Each row is a point. Examples show where two turns around zero, p and q, send a point. Where does a point land after both, in the order given? Backwards means that the second turn is done in reverse. Each puzzle has new turns, and all numbers are rounded.

Turn p:
[ 20 -22 -14] -> [ 23   3 -23]
[ 10 -13  -1] -> [15 -2 -7]
[22  3 23] -> [22 10 21]
[ 21 -23  15] -> [34 -6  3]
[-41  78 -16] -> [-82  29  21]
[-33 -23  -7] -> [-13 -36 -15]
Turn q:
[-3 -1 23] -> [ 9  3 21]
[29 24  8] -> [17 34 -8]
[-19 -76 -35] -> [ -2 -83 -20]
[-7 17 -3] -> [-14  13   1]
[ 0 37  8] -> [-11  36   7]
Where do these land?
q, then p: [-6 16 -9] -> [-19  -2   1]
p, then q: [ 34 -40 -14] -> [ 20   9 -50]
q, then p: [-12  18 -19] -> [-27  -9  -4]
p, then q: [-12  17  82] -> [53  0 66]
p, then q: [  2  17 -22] -> [-26  10  -2]
q, then p: [ -6 -27 -18] -> [ 13 -19 -24]

Turn p:
[  8  29 -49  38   6 -33] -> [ 20 -10 -45  13 -44  36]
[  4  -5   8 -32  12 -30] -> [ -5  21 -18   3  -3 -37]
[ -6  20  14  34  16 -21] -> [20 30 -9 17 -4 28]
[ 29 -18  22   2  34  22] -> [16 -3 -9 -1 54 -6]
[-40 -32  -1 -37 -18  44] -> [-61 -21  39 -10  16 -16]
[-43 -35  -6 -14 -40  43] -> [-51 -33  55   2   1  -2]
[ 17  66 -18   7   1 -29] -> [ 29  23 -35 -31 -43  20]
[ 30 -25  30   1 -10   4] -> [ 29  -7  21   7  24 -25]
Turn q:
[-28 -30  -9  26  -5 -18] -> [ -8 -44   1  24   6 -11]
[ 53 -48 -30 -41 -25   7] -> [ 13 -28  17 -44 -32  64]
[-43  25  27  34 -23  -9] -> [  9   6  -6  52  -6 -45]
[-11   3   7 -43 -11  46] -> [-15  38   2  18 -17  45]
[-30  41  -6  21 -13  26] -> [ -3  24 -43  32 -10 -18]
[-13 -10  -2  15 -10  22] -> [  6  -7 -15  25   3  13]
[ -8   9 -35   4  69 -32] -> [-51 -14 -13 -41  40 -30]
[ 45   5  40  10  24 -24] -> [ 36  14  31 -32  31 -20]
[ 33   6   9 -26  -5 -18] -> [ 11  12  25 -33 -15   1]
Where do these land?
p, then q backwards: [ 40 -11  18  -2  28  16] -> [20 -1 11 41 29  4]
q, then p backwards: [ 38 -32  25  -8 -83 -33] -> [ 32  16  -2  41 -89 -15]
p, then q: [-26 -11  19 -20  -8   6] -> [-10  13  16  21   6 -26]
p, then q: [-22  -3  17 -14   4 -11] -> [ -6  13  -3  10  -3 -28]
p, then q: [ 20 -23 -28  18  -4  66] -> [-15 -22  27   8  44  54]
p, then q: [-28  53  23  15  19 -37] -> [ 10  50 -47  -3 -33 -12]
q, then p: [-11  39   0 -27  13 -16] -> [-14  35   3 -10 -36   1]
p, then q: [-21   1 -24  -6   6 -19] -> [ -7 -14 -20  20 -20  -6]
q, then p: [ 10 -13 -49  44  24  28] -> [-36 -49 -45  10  14  -2]
